Each row of a before or after table is a point. One or more steps were done to the points. Then noise was added and the rows were shuffled. The steps act on columns, c1 being the first. Write out the steps. A step turns or swaps two columns, mirrors them in a line or flattens them onto one, adds a multiple of one to another, or multiplies or shifts one. Angles are multiples of 10 degrees, from the lower column toward the higher: turns from -170 to 170, lines from 10 to 170 but not 90. Use the fewest steps. Two steps may share a column if one is a turn and the other turns, adds or multiplies; they go together, in the order done. Otherwise the lowest column goes first.

Before (11 x 2):
[[ 14  46]
 [-35 -51]
 [-16 -34]
 [ 42 -44]
 [ 19  23]
 [  2 -40]
 [ -1  18]
 [-24  -1]
 [ 31  10]
 [-24 -42]
 [-35  10]]
After (11 x 2):
[[ -6 -39]
 [ 23  19]
 [-22 -30]
 [-31 -32]
 [ 33   5]
 [-34  21]
 [  0  19]
 [-24  -1]
 [ 30 -54]
 [ 23  43]
 [-42 -44]]
Steps: turn c1 and c2 by -10 degrees

Before (14 x 3):
[[  4  15 -27]
 [-29  -2  14]
 [-29  15  15]
 [ 26  29  29]
 [-15  14  60]
 [-29 -14 -48]
 [-38  36  -7]
 [-35  38   0]
 [-25  32 -23]
 [-15  15   5]
 [ -2   6 -32]
 [-57 -19  18]
 [-25  -4  -6]
 [-16  26   0]]
After (14 x 3):
[[  0   3  16]
 [  2  25  17]
 [  0 -10 -34]
 [  2   0 -29]
 [  1 -33 -48]
 [  4  34  -7]
 [  1  18   6]
 [  0  24   3]
 [  4  37  -1]
 [  2  23 -23]
 [ -1  -6  -5]
 [  0  -8  16]
 [  2  44  27]
 [ -2  45  59]]
Steps: multiply c1 by 0; add 0.5 times c3 to c2

Before (9 x 6):
[[ 37   3  18 -16  -8 -35]
 [  5 -20  13 -23  10 -44]
 [ 47 -15  -4   7  34   7]
 [ 26   0 -22  26 -12 -37]
 [ -2 -16 -26 -12 -12   1]
 [ -2  16  24   8  10 -40]
 [ -4  23 -21 -20  35   7]
 [ -9 -32 -16  29  16   9]
 [ 46 -10  31 -27 -17 -31]]
After (9 x 6):
[[ -6   7  24   9  35  21]
 [ 61  -4  31 -27  35  -6]
 [  5   9 -21 -20 -19  31]
 [-23 -13 -15  30 -14  11]
 [ 12  -1 -21  26  40   1]
 [  3  -7 -26 -11   3 -12]
 [ 18  -9  12 -23  38  26]
 [ 43  -5  -3   6 -18  29]
 [ 45   1  19 -17  35   4]]
Steps: add -0.5 times c4 to c1; multiply c2 by 0.4; turn c5 and c6 by 110 degrees

Before (12 x 8):
[[ 27   3 -17 -22  -7  17  -3  -3]
 [ 23 -12  -7 -20  10 -13  20   2]
 [-10  12   0 -18  -7  14   9  -2]
 [ 14   3 -15   4  -5 -24  -3  -3]
 [ 26   6   4   2   6   4  16   8]
 [-55   7   8 -26   9 -10 -40   0]
 [ 13 -33   9   2   3  16  24  -9]
 [ 20 -60 -17  29   5  14  21  20]
 [ 32   7  16 -10 -14   8   6   4]
 [-52   9  12 -26   5  13   7  30]
 [ 10 -50  -1  -9 -40  13  16   8]
 [ 20  -2  10 -18  10   4   0  18]]
After (12 x 8):
[[ 25   7   4   1  -7   4 -27   6]
 [-42   7   8 -25  35 -10  26 -13]
 [-43   9  13 -27  31  12 -33 -15]
 [  9   3 -16   4 -12 -25   0   3]
 [ 24 -14  -7 -18  -2 -13  -2  -1]
 [ 22   7  15  -9 -29   7 -16   5]
 [ 13 -34   9   3  -5  15  27  -4]
 [ 20 -60 -16  27  -6  14  50 -52]
 [ 22  -1   9 -18  -1   5  -6 -18]
 [ 20   3 -17 -22 -19  15   0   3]
 [-13  13   0 -17  -1  14 -22  15]
 [-11 -49  -2 -10 -39  12  46 -37]]
Steps: turn c1 and c5 by -30 degrees; add 1.5 times c2 to c7; turn c7 and c8 by 150 degrees
